Each row of a before or after table is a point. The points were changed in one or more steps. Then noise was added and the rows were shuffled. The steps act on columns, c1 being the first. Write out the steps. A step turns or swaps two columns, mirrors them in a line or flattens them onto one, adds a multiple of one to another, or multiplies or shifts one. Angles are multiples of 10 degrees, from the lower column toward the higher: turns from -170 to 170, lines from 10 to 170 but not 90. Use the fewest steps. Two steps may share a column if one is a turn and the other turns, adds or multiplies; they go together, in the order done. Otherwise the lowest column goes first.

Before (9 x 2)
[[-0.058, 0.041],
[-0.022, -0.008],
[0.000, 0.020],
[-0.035, -0.006],
[0.043, 0.022],
[-0.073, -0.039],
[0.072, -0.027],
[0.034, 0.038],
[-0.062, 0.043]]
After (9 x 2)
[[-0.010, 0.032],
[0.031, 0.068],
[-0.014, -0.072],
[0.028, -0.040],
[-0.051, 0.067],
[0.022, -0.004],
[-0.009, 0.017],
[0.027, 0.064],
[0.048, -0.027]]
Steps: turn c1 and c2 by -80 degrees

Before (13 x 6)
[[-0.026, 0.040, 0.024, -0.074, -0.033, -0.047],
[0.008, -0.029, 0.015, -0.013, -0.021, 0.066],
[0.039, 0.047, 0.077, -0.010, -0.046, 0.007],
[-0.021, 0.072, 0.048, -0.014, -0.048, 0.030],
[0.028, 0.035, 0.056, 0.009, -0.091, -0.010],
[0.033, 0.049, 0.049, -0.090, -0.044, -0.005],
[-0.099, -0.069, -0.016, -0.052, 0.064, -0.038],
[-0.061, -0.040, -0.005, -0.058, -0.012, -0.047],
[0.009, 0.044, 0.035, -0.029, -0.089, 0.065],
[0.025, -0.031, -0.019, 0.031, -0.015, 0.033],
[-0.001, -0.003, 0.085, -0.014, -0.063, 0.026],
[-0.037, -0.017, 0.001, -0.026, 0.047, -0.009],
[-0.070, -0.037, -0.033, -0.034, 0.024, -0.054]]
After (13 x 6)
[[-0.015, -0.037, 0.000, -0.026, 0.017, -0.010],
[-0.038, -0.069, -0.018, -0.050, -0.023, -0.038],
[0.002, -0.051, 0.015, -0.011, 0.018, 0.067],
[0.010, 0.094, 0.055, 0.011, -0.055, -0.008],
[-0.029, -0.008, -0.033, -0.035, -0.048, -0.056],
[-0.025, 0.008, -0.004, -0.057, -0.072, -0.046],
[0.006, 0.050, 0.035, -0.027, 0.009, 0.065],
[0.014, 0.061, 0.075, -0.009, 0.000, 0.007],
[0.013, -0.036, -0.018, 0.029, -0.008, 0.033],
[-0.009, 0.082, 0.022, -0.075, -0.035, -0.045],
[0.010, 0.068, 0.045, -0.091, -0.008, -0.007],
[-0.006, 0.065, 0.048, -0.014, 0.031, 0.031],
[-0.001, 0.021, 0.085, -0.015, -0.031, 0.026]]
Steps: multiply c1 by 0.4; add 1 times c6 to c5; turn c2 and c5 by 40 degrees

Before (12 x 9)
[[-0.126, -0.089, 0.022, 0.014, 0.053, 0.025, -0.060, 0.032, -0.068],
[-0.073, -0.005, 0.062, -0.028, -0.036, -0.041, 0.061, 0.011, 0.024],
[-0.001, -0.048, 0.002, 0.064, -0.004, 0.008, -0.074, 0.024, -0.025],
[-0.017, -0.053, 0.015, -0.010, -0.001, 0.008, 0.094, -0.047, 0.040],
[0.002, -0.030, 0.005, 0.025, 0.005, -0.008, -0.009, 0.042, 0.062],
[0.011, -0.041, 0.004, 0.043, -0.028, -0.052, -0.007, -0.039, 0.008],
[-0.033, -0.102, 0.071, -0.005, -0.038, -0.002, -0.054, 0.061, 0.027],
[0.013, 0.045, 0.015, 0.004, -0.032, 0.018, 0.018, -0.096, -0.010],
[-0.044, -0.033, -0.020, 0.047, -0.053, 0.027, 0.017, -0.018, 0.007],
[-0.057, -0.084, 0.064, -0.016, -0.013, 0.011, -0.089, 0.097, -0.045],
[0.007, -0.013, 0.105, 0.061, -0.046, 0.008, 0.028, 0.044, -0.041],
[-0.026, 0.006, 0.136, 0.055, -0.048, 0.004, 0.020, -0.009, 0.029]]
After (12 x 9)
[[-0.008, 0.030, -0.003, -0.051, -0.021, -0.044, -0.007, -0.010, 0.038],
[0.094, 0.008, -0.015, 0.031, -0.121, -0.060, 0.056, 0.021, 0.007],
[0.094, -0.022, -0.107, -0.050, -0.086, -0.003, 0.019, 0.020, 0.022],
[0.004, 0.039, -0.005, -0.072, 0.106, 0.001, -0.083, -0.010, -0.027],
[0.025, 0.056, -0.010, 0.006, -0.138, 0.008, 0.093, 0.015, 0.061],
[0.032, 0.028, 0.031, -0.053, -0.084, 0.010, 0.018, -0.003, 0.019],
[0.010, 0.023, -0.003, -0.032, 0.017, -0.007, -0.012, 0.075, -0.004],
[-0.005, -0.043, -0.020, 0.004, -0.061, 0.018, 0.017, -0.056, 0.079],
[0.040, -0.006, -0.090, -0.063, -0.090, 0.015, 0.031, -0.016, -0.063],
[0.120, 0.085, 0.042, -0.032, 0.143, -0.019, -0.065, -0.047, -0.067],
[0.061, 0.102, -0.049, -0.012, 0.052, -0.008, -0.052, 0.055, -0.046],
[0.080, 0.085, -0.023, -0.001, 0.122, -0.001, -0.090, 0.010, -0.110]]
Steps: add 0.3 times c1 to c6; turn c1 and c3 by -150 degrees; turn c2 and c4 by 170 degrees; add -1.5 times c7 to c5; turn c8 and c9 by -60 degrees
